Every row gives one point. The points of each table are mixes of a few directions, plus a little noise. How many directions does each table use, and how many do they share? Where both have some left over, give the other angles between the two spaces (their principal angles), to ten degrees, smallest first.
In the rows, 128 means zero.

First (4 x 2)
[[107  71]
 [141 164]
 [112  86]
 [151 191]]
Second (5 x 2)
[[131 126]
 [ 50 194]
 [142 117]
 [145 113]
 [172  90]]
Directions: first 1, second 1, shared 0; angles 70

First (7 x 3)
[[116 119 143]
 [105 169 146]
 [148 156 100]
 [190 141  56]
 [106  99 157]
 [102  33 174]
 [127 178 120]]
Second (6 x 3)
[[ 93  53 179]
 [156 112  99]
 [141 152 109]
 [152 214  86]
 [138 123 118]
 [ 88 113 176]]
Directions: first 2, second 2, shared 2

First (6 x 4)
[[146 174 106 145]
 [154 200  95 153]
 [124 119 132 124]
 [118 102 140 118]
 [ 83   8 182  86]
 [141 164 112 140]]
Second (6 x 4)
[[193 168 161  69]
 [141 138 110 181]
 [ 67  95 136  71]
 [178 154 118 187]
 [ 77 127  96 149]
 [111  86 147 113]]
Directions: first 1, second 3, shared 1

First (7 x 6)
[[ 24 157 125 116 208 204]
 [212 184 152 132 163  89]
 [188  94 124 136  61  80]
 [133 147 134 127 150 130]
 [ 88  69 108 129  71 139]
 [104 131 127 125 142 144]
 [148 114 126 131 102 111]]
Second (6 x 6)
[[ 16  75 167 153 109  83]
 [129 180  66 137 108 124]
 [149  87 123  94 171 113]
 [147 134 145 130 125 146]
 [135 197  85 151  91 143]
 [191  95 181 103 164 158]]
Directions: first 2, second 3, shared 0; angles 50, 90

First (8 x 8)
[[115  84 132 173 148 158 136 162]
 [ 47 154  73 115 218 110 103 194]
 [143  70 152 181 123 169 145 143]
 [182 169 147  78  60  97 130  54]
 [109 163 107  95 145 102 114 130]
 [181 171 149  77  60  98 130  55]
 [141 139 132 117 110 121 129 111]
 [109  71 131 186 160 169 139 175]]
Second (9 x 8)
[[128  58 166 169 116 176 158 141]
 [120 167 120  82 122 100 121 108]
 [136 230  64  85 155  60  78 119]
 [166 187  42 194 192  96  64 172]
 [112  83 176 112  96 156 164 113]
 [109 119 160  83  98 130 152 102]
 [117  78 171 130 104 160 160 122]
 [117 148 133  87 116 112 131 109]
 [149  83 121 210 151 163 125 166]]
Directions: first 2, second 2, shared 1; angles 60

First (8 x 9)
[[ 91 128  95 160 115 144  88 125 160]
 [184 141 119  81 139  91 192 132  97]
 [114  90 249 130 125 169 113 142 135]
 [110 142  75 148 124 123 109 123 138]
 [109 128 117 142 108 132 119 142 160]
 [122 111 158 127 128 147 117 125 137]
 [179 126 112  81 154 112 165 102  95]
 [113 158  99 154 133 106 120 132 101]]
Second (10 x 9)
[[ 98 187 162  95  67  97 130  41 144]
 [111 162 147 109  93 111 129  79 137]
 [144  96 110 145 161 144 127 174 119]
 [100 182 159  98  73 100 130  49 143]
 [144  97 110 145 160 144 127 173 120]
 [152  82 102 154 176 152 126 196 115]
 [125 134 131 125 122 125 128 119 130]
 [146  93 108 147 164 146 127 180 118]
 [122 139 134 122 117 122 128 112 131]
 [138 108 117 139 148 138 127 157 123]]
Directions: first 4, second 1, shared 0; angles 90

First (9 x 11)
[[146 141  61 143 116 136 126 166  89 149 142]
 [135 133 102 135 122 131 126 144 112 136 134]
 [150 141  45 147 113 138 125 176  79 153 146]
 [133 132 104 133 123 131 127 141 114 134 133]
 [102 113 216 109 144 119 132  77 179 102 111]
 [117 121 167 118 135 124 130 105 150 115 120]
 [140 136  85 138 122 134 126 153 102 140 136]
 [112 118 185 115 138 122 131  96 163 111 116]
 [109 117 190 113 140 121 132  91 165 109 116]]
Second (10 x 11)
[[133 131 115 131 126 129 128 135 121 132 130]
 [123 124 148 123 131 126 128 116 140 123 123]
 [133 131 108 131 125 130 127 138 117 135 132]
 [114 119 178 116 136 122 131  99 159 113 116]
 [130 129 122 130 126 129 128 132 125 131 128]
 [129 130 121 129 126 128 128 131 124 130 130]
 [161 150   7 155 106 142 123 196  57 163 154]
 [101 112 223 105 145 119 132  74 184 100 108]
 [111 119 187 114 139 122 130  93 162 111 115]
 [146 140  65 144 117 136 126 164  92 147 142]]
Directions: first 1, second 1, shared 1
